Rows are points. Each copy is the shape, with its points in the same order, turned, moved and blurred by noise. Say if it was mirrored as well.
(in the rows, 128 means zero)

Shape (9 x 3):
[[175 101  98]
 [ 73 117 152]
 [146  89 127]
 [188 132 170]
 [ 76 183  94]
 [139  85 179]
 [ 88  95 133]
 [ 75 133  84]
 [167 164 193]]
Copy 1 (9 x 3):
[[160 115  94]
 [120 129 194]
 [160  95 134]
 [218 139 135]
 [ 85 191 170]
 [187  97 175]
 [116  96 172]
 [ 81 139 147]
 [215 177 164]]
Copy 1 is: only turned
Copy 2:
[[155 114  92]
 [ 68 141 162]
 [128 145 112]
 [185 145 156]
 [ 76  56 178]
 [131 181 143]
 [ 74 140 130]
 [ 59  80 130]
 [173 146 201]]
Copy 2 is: mirrored
Copy 3 (9 x 3):
[[ 83  99 101]
 [176 127 165]
 [113  92 131]
 [ 60 122 173]
 [166 199 113]
 [115  83 185]
 [169 107 143]
 [179 152 100]
 [ 71 155 197]]
Copy 3 is: mirrored

Shape, 10 rows:
[[145  91  87 153]
 [ 72  60  50 144]
 [106 158 102 132]
 [199 132  98  79]
 [211 126  60 121]
 [127 129 191 159]
 [142 138 108 137]
 [128  93 156 146]
 [ 98 150 105  43]
 [112 117 200 161]]
Copy 1:
[[139 143 183 120]
 [ 99  75 201  76]
 [ 76 161 131 116]
 [173 198 122  85]
 [169 212 181  92]
 [122 139 105 197]
 [119 164 147 126]
 [141 112 129 162]
 [ 98 146  74  52]
 [116 111 100 198]]
Copy 1 is: mirrored
Copy 2, 10 rows:
[[127  81 131 157]
 [128 115 151 245]
 [130 138 109 144]
 [196  89 134 100]
 [185  45 107 118]
 [ 66 123 148  94]
 [128 102 117 137]
 [ 90 108 166 122]
 [189 175 153 128]
 [ 50 133 168 116]]
Copy 2 is: mirrored
Copy 3:
[[109  65 155 119]
 [120  14  84  97]
 [108 116 101 143]
 [ 56 142 181  82]
 [ 35  95 189 112]
 [185 137 155 142]
 [108 114 141 134]
 [167 104 157 112]
 [ 90 161  72  68]
 [203 132 150 136]]
Copy 3 is: mirrored

Shape:
[[138 113 103 249 137 121]
 [142 160 125 194 139 102]
 [110 121 104 107 144 113]
 [ 96 140 101 100 137  96]
 [ 99 112 122 106 128 215]
 [ 93 117 122 124 107 165]
 [112 157 101 102 103 133]
 [102 141 149 101 125  92]
 [ 94 133 116 100 131 125]
 [109 151 119 108 144 173]
 [163 112 100 109 128  89]]
Copy 1 (11 x 6):
[[160 114 178 175 208  70]
 [168 127 181 121 152  92]
 [137 145  93 103 123 118]
 [133 156  98  84 105 100]
 [ 62 132 105 135 140 181]
 [ 80 128 119 138 122 125]
 [ 96 124 129  80 113 116]
 [146 137 115  99  75 119]
 [115 143 106 105 112 125]
 [102 147 130 104 133 166]
 [166  92  85  86 139 109]]
Copy 1 is: mirrored
Copy 2:
[[213  86 104 186 146 113]
 [174 134 144 160 144  87]
 [ 97 151 115 123 148 139]
 [ 88 171 108 127 141 121]
 [137 166 131 123  96 217]
 [131 154 118 126  93 165]
 [125 188 114 106 116 130]
 [ 87 152 141 120 117 104]
 [ 94 166 120 125 121 142]
 [125 183 144 134 119 168]
 [125 134 116  85 173 111]]
Copy 2 is: only turned
Copy 3:
[[132 185 179 216 129 151]
 [137 175 187 153 118 127]
 [113 144 110 116 145  82]
 [111 144 122 113 128  64]
 [ 80 157  68  91 133 169]
 [ 95 140  95 124 101 143]
 [128 158 107  91  97 100]
 [109 109 148  97 105  88]
 [103 133 119 103 114  94]
 [ 94 173 106  80 125 137]
 [175 141 107 127 147  83]]
Copy 3 is: only turned

Shape (12 x 6):
[[140  46  75 162 117 179]
 [ 93 139 167 140  89  64]
 [161 128 153 175 101 147]
 [ 68 153 164 141 119 176]
 [148  58  95 160  78 145]
 [119  42 141  86  87  95]
 [ 65  47 153 165 170  62]
 [162 147 158 162 150 118]
 [ 48 155 117 141 127  55]
 [171 137  77  85  75 133]
 [ 55 122 106 109 169 184]
 [ 90 135 155 174 138 143]]
Copy 1 (12 x 6):
[[159  96  62 156  74  91]
 [ 84 135 207 149 129 118]
 [169 153 140 174 104 130]
 [ 93 174 118 152 154 154]
 [145 112 105 164  51  83]
 [109  94 164  87  50 105]
 [ 96  13 162 145 123 133]
 [186 132 164 158 155 129]
 [ 64 106 186 147 180  76]
 [162 192 132  99  99  56]
 [ 88 115  74 105 168 136]
 [113 125 136 177 157 153]]
Copy 1 is: only turned
Copy 2, 12 rows:
[[166  50 167 183 136  91]
 [ 58 150 148  91  86  92]
 [117 157 168 178 115 106]
 [ 87 121 155 140 100 192]
 [149  85 186 161 117  67]
 [143  90 136 101  43  70]
 [ 41  55  79 135  80  73]
 [ 97 176 115 171 121 104]
 [ 47 115 113  61 130 114]
 [195 153 162  89 136  97]
 [124  71 105 127 123 197]
 [ 68 122 140 157 115 148]]
Copy 2 is: mirrored

Shape:
[[125  94  88 159 147 166 160  89]
 [ 99  99 169  90 164 191  72 148]
 [193 135 163  90  70 178 162 162]
 [163 116 187 154 117 173 176 175]
 [ 77 154 160 100 177 156 120 112]
 [116 128  64 130 165  72  96  93]
 [ 66 137 186 110  80 138 122 143]
 [172  56  72  77 125  84  94 179]
 [160 101 172 116 142  75  56 107]
 [111  82 101 192 126  70 141 156]
 [150 148 124 199 104 162  87 161]
 [165 151 170 145  70 103 141 177]]
Copy 1, 12 rows:
[[113  86  73 155 146 166 121 109]
 [152 135 157  79 160 129  58 153]
 [249 151 120 159 141 139 155 154]
 [199 141 129 209 156 153 100 170]
 [108 181 142 109 160 153  89 111]
 [ 59  95 149 121 122 114 173  85]
 [157 199 131 137  81 110  86 144]
 [142  60 150 115 146  46 187 167]
 [150 101 212 137 125  73 113  78]
 [ 81  84 132 207  96  97 136 152]
 [155  91 171 161  78 190 122 161]
 [194 153 166 203  92 120 155 157]]
Copy 1 is: mirrored
Copy 2, 12 rows:
[[165 108 148 129 132 118 190 117]
 [134 152 191  30 187 129 138 161]
 [172 121  59  64 168 195 121 170]
 [135  92  99 113 209 188 144 182]
 [119 191 159  92 197 115 142 111]
 [150 146 171 144  93  53 112 138]
 [ 72 150 133  74 159 175  93 124]
 [159  96 125  58  83  69 110 226]
 [160 103 179  86 162  87  39 150]
 [ 95  75 158 158 103 105 131 180]
 [169 139 174 141 141 195 113 184]
 [121 114  90 125 159 175  73 182]]
Copy 2 is: mirrored
Copy 3, 12 rows:
[[ 87 126  83 131 133 140 147  69]
 [ 65 100 142  72 167 182  82 165]
 [162  92 100 118  52 205 135 193]
 [135 117 129 164  99 248 140 159]
 [ 88 165 178  82 156 133 116 129]
 [101 106 125 147 164  53 115 119]
 [ 75 123 196 106  83 169 146 187]
 [115  27  73 139 162 103 124 201]
 [128  43 198 138 140 112  78 145]
 [ 70  82 137 226 144 126 155 128]
 [ 96 124 116 191  71 163  65 143]
 [141 100 166 188  71 174 143 188]]
Copy 3 is: only turned
Copy 4, 12 rows:
[[ 97 128 122 203 137 151 148  88]
 [130 126 121  88 167 133  64  67]
 [201 156 119  92  84  92 167 100]
 [180 181 127 112 161 100 167 123]
 [113 111 160  92 160 183 100 105]
 [ 88  71 120 191  97 158  77 160]
 [ 87 148 176  66 137 107 128 138]
 [137  82  45 160  74  57  74 134]
 [167  71 163 145 142  89  50 142]
 [ 97 143  88 189 137  89 113 197]
 [143 207 154 169 103 139  85 150]
 [171 162 144 104  97  85 146 176]]
Copy 4 is: mirrored

Shape, 14 rows:
[[156 106 150  45 161 138  81 153 115]
 [141 178  56 163 121 177 122  90 152]
 [127 144 101 183  98 152 160  69 137]
 [218 116 136  97 172 165  77 139 111]
 [105 163  72 159 134 199 146 123 112]
 [151 105 100  58 151  97 122 113 116]
 [184 110  72 113 194 104  96 202  77]
 [127 184 176 161  84 112 109  80 200]
 [113 191 162 190  57 174 183  98 171]
 [160 172  94  67 134 116 116 137 133]
 [172  82 134 110 203 147  98 157 174]
 [123 114  93 133  89 138  49 129 101]
 [165 141  41 167  70 192 185 131 155]
 [184 119 120 112 161 120  93 116  85]]
Copy 1 (14 x 9):
[[168 125 146 129  99 165  50 155  84]
 [ 95  78 124 121  89  69 140  79 165]
 [ 83  91  89 130 125  88 181 100 128]
 [193 141 149 143 118 148  77  92 106]
 [125  71 110  73 102  72 151 137 159]
 [123  91 170 141  91 159 106 146  85]
 [175 127 249  82 110 142 107 124 122]
 [ 63 146  80 199 172  86 131 144 127]
 [ 85  94  36 154 184  82 185 143 167]
 [124  85 174 176 103 127 101 161 147]
 [131 130 152  90 151 151  42  95  94]
 [116 167 130 116  50 127 126 141 145]
 [ 99  53 107  95 116 130 179  88 205]
 [171 137 169 142 104 128 126 110  87]]
Copy 1 is: mirrored
Copy 2, 14 rows:
[[118  65 128 137 135 118  83 194  46]
 [162 180 140 100  68 178 116 115 123]
 [125 175 175 128 109 162 148 101 147]
 [106  78 136 112  93 170 127 211  42]
 [137 173 107 167  69 157 120 115 125]
 [ 96  70 148 110 133 136  57 138  90]
 [ 69  40  74 107  59 136 103 184 111]
 [167 185 183  68 169 101 166 138 114]
 [143 243 153 140 167 140 177 126 145]
 [110 130 109  87 119 126  62 160  83]
 [147  39 103 110 133 167 144 162  69]
 [152 110 174 135  67 104  97 191 140]
 [126 193 123 130 104 231 108 145 183]
 [ 80  81 159 110  85 135 117 168  76]]
Copy 2 is: only turned
